Rows are points. Examples show where two turns around zero, p and q, send a point. Write where each new point lands after one turn and then the other. Backwards means that the second turn is done in reverse. Each puzzle has new turns, and all numbers are rounded.

Turn p:
[ -2 -24  13] => [ 1  4 27]
[17 -7 45] => [42 10 23]
[ 24 -22  10] => [ 15 -18  25]
[ 17   9 -58] => [-31 -44 -28]
[-57  44 -10] => [-28  49 -46]
Turn q:
[ 17 -14  21] => [  9 -26 -14]
[-26  53  17] => [24 10 56]
[ 31 -27   0] => [  3 -13 -39]
[-29 -25 -22] => [-43   9   0]
[-28  55 -27] => [ 9 50 44]
[ 35 -41  11] => [  0 -30 -46]
Where do these land?
q, then p: [-54  35 -17] => [ 40  52 -12]
p, then q: [20 -8  8] => [  5 -16 -16]
q, then p: [68 22 -1] => [  9 -68 -20]
p, then q backwards: [  0 -36 -38] => [-41 -27  19]
q, then p backwards: [-4 14 28] => [ 25 -18   9]
p, then q: [-30 -27  19] => [ 22 -14  36]

Turn p:
[ 37 -38  15  -2 -24   9] => [ 50 -29   0  17  -6   5]
[-26   5  26  18  -5  20] => [ -4  13  36  -5 -25   1]
[ 28  20 -33  23 -40  12] => [ 20  34 -33  39 -17   5]
[-42  47  -5   3 -53 -22] => [-58  15   0  49 -36  -2]
[ -3  -2  13  16  20 -33] => [ -9  -4  13  -3  19 -36]
[  8 -38 -44   1   8  -8] => [ 17   1 -10  14  51  21]
[ -3   6  29 -58  95  22] => [ -16  -30   -5 -111   14    6]
Turn q:
[-26  28   7 -31  28 -16] => [ 16 -13  43 -35  -3   7]
[-40   3   4  17   6  -5] => [ -9  33  14 -24  -1   3]
[ 11  44 -34  36 -45   5] => [ 45  31 -38   3  -5 -45]
[ 27 -79   2   7   8 -11] => [-73 -24 -23  28   0   7]
[  0 -47  -9 -24  23  17] => [-33 -26 -11  -1 -17  39]
[-24  45  45 -25 -40  66] => [71 40 27 38 -8 48]
[56 20 -8 34  9 -4] => [ 13 -18 -36   7  46 -30]
[ -4 -14  -5 -14  12 -52] => [-31 -23  25 -16 -10 -28]
Where do these land?
q, then p: [ 18  55 -37  -6 -30 -17] => [ 20 -31 -45  32  20 -33]
q, then p: [-16 -14  26  39 -31  24] => [-22  53  -9  -9 -19 -18]
p, then q backwards: [-51   3  32  -3  45  38] => [-65   1   5 -16  44 -26]
q, then p backwards: [-13   5 -38   4  -2 -12] => [18 28 19 -5 16  8]
p, then q backwards: [ 41 -30  25   8  27 -15] => [ 27  53 -13  -4  10 -20]
q, then p: [ -4 -14  12 -58  42 -55] => [  7 -66  63  -2  -5  12]
p, then q: [ 24  -5 -20  15 -52  36] => [ 31  15 -52  25  21 -16]

Turn p:
[-37 -60  21 -31  -8  31  -7   5 -11] => [ 20  10   2  44  16  33 -55  15  24]
[-33  -6 -11 -49 -22  12 -12  13   2] => [  2  -1  35   5  28  10 -29  -8  39]
[ 31  -1 -23  25  17  -8  -5   6  -7] => [  5   0  -6 -27 -37  -4   8   6 -16]
[-18 -16  29 -10  -6  25 -34   5 -34] => [ -5  28 -16   8  15  19 -51 -13   1]
[-15 -24   1  35 -18  15 -15 -12  11] => [  6  11 -39   0   3   0  -6  29  22]
[  6  27 -13  17  21  -3  19 -18 -19] => [  7 -24 -12 -23   3   2  18 -12 -31]
[ 13   6   3  11  26  -5 -15 -23  13] => [ 11  16  -4 -10   3 -18  10  16 -28]
[  4  28  -3  14  11 -35  22  21  21] => [-35 -25  14  -4 -12 -17  32   7 -12]
[ 18  21   1 -16 -14   8  28  16  27] => [-10   2  25  11  -1  12  42 -12  14]
[ 31  23  -5   3  -6 -40  19 -14  -3] => [  0 -17   2  -2 -19 -35  30 -27 -14]
Turn q:
[ 15 -17   0 -11  -4 -26 -22 -26 -14] => [ -7   3  16  -7 -20  12  -7  -8  41]
[ -7  31  19 -16 -22 -11   6  23 -19] => [-16  21 -21  27  -1   2 -30 -15 -14]
[-25  35  15   8   6   9  -7  -9  24] => [ 15  15   9  25  18  21   1  24 -22]
[ -8 -22 -32 -11   7  -4 -22  -6 -24] => [  1 -23 -21 -16  -5   8  -4   6  38]
[ -2 -22 -21   9 -22  24 -19 -16  12] => [ 15  -1  -3 -16 -22 -14  11  37  13]
[ 33   1  28 -23  20  11  -1   1  25] => [ 20  18  36  -8  23 -21 -13 -18  -2]
[ -3   9   2  10  12 -18  -6  25  29] => [-17   0  11  22  31 -11  13   8  -2]
[ 24 -54   2  34  12  25   1  17 -22] => [ -9 -54  17 -36 -21 -33  -4  -1 -10]
[-25  -6  24 -25 -24  10  14 -17   6] => [ -3  39  -6 -24  -6  16 -15  12 -16]
[ -2  45 -36  25  14 -21  56   7 -17] => [ -1 -16 -37  34   2  19  46 -45 -28]
Where do these land?
q, then p: [ 48  15  -5  -9   6 -97  -7   5 -23] => [ 13  -4 -50  15  64 -28  40  56   5]
p, then q: [-20   8   0   1 -23   7 -12 -16  14] => [ 5 -2  8  5 32  2 20 -5  6]
p, then q: [ -9  12 -15  20   9 -14  18 -16  12] => [-21  -7 -12 -25   7  -9   7 -21   4]
q, then p: [ 9 16 14 32 -2 13  2 22 25] => [-22 -19 -25   9 -22  -4 -15 -10 -22]
p, then q: [  7  -1 -12  10  -9  39 -13 -10   3] => [ 34  12 -10   8  14 -18   5 -12  -1]
q, then p: [ -4   9 -16  30  -2 -50  -1 -11 -39] => [ 19  -9 -39   9  21  20   9  31  39]
q, then p: [  6 -11  -9 -10 -13  18  21   3 -10] => [ 16 -10  14  -7  -2 -16  -4 -20  11]
q, then p: [17  1 46  5 19 32 -3 -5 16] => [-14  30  -7  18  -9  -8 -23 -30 -33]
p, then q: [  1 -13  53 -17 -10  17   4  14  14] => [ 13 -25   6  32  -4  16  14  22 -36]
p, then q: [-17 -51 -22 -22   8 -15 -10  12  -7] => [-18  -1  32  15  -6 -36 -24  27  17]
p, then q: [-23  14 -14 -19   4  23  -8  11 -14] => [ 26   0  15 -16  20   4 -23  10   3]
q, then p backwards: [-16   1 -21 -21  13  27   9  -9  10] => [ -4   3 -16  14   4  25  -5 -34   0]
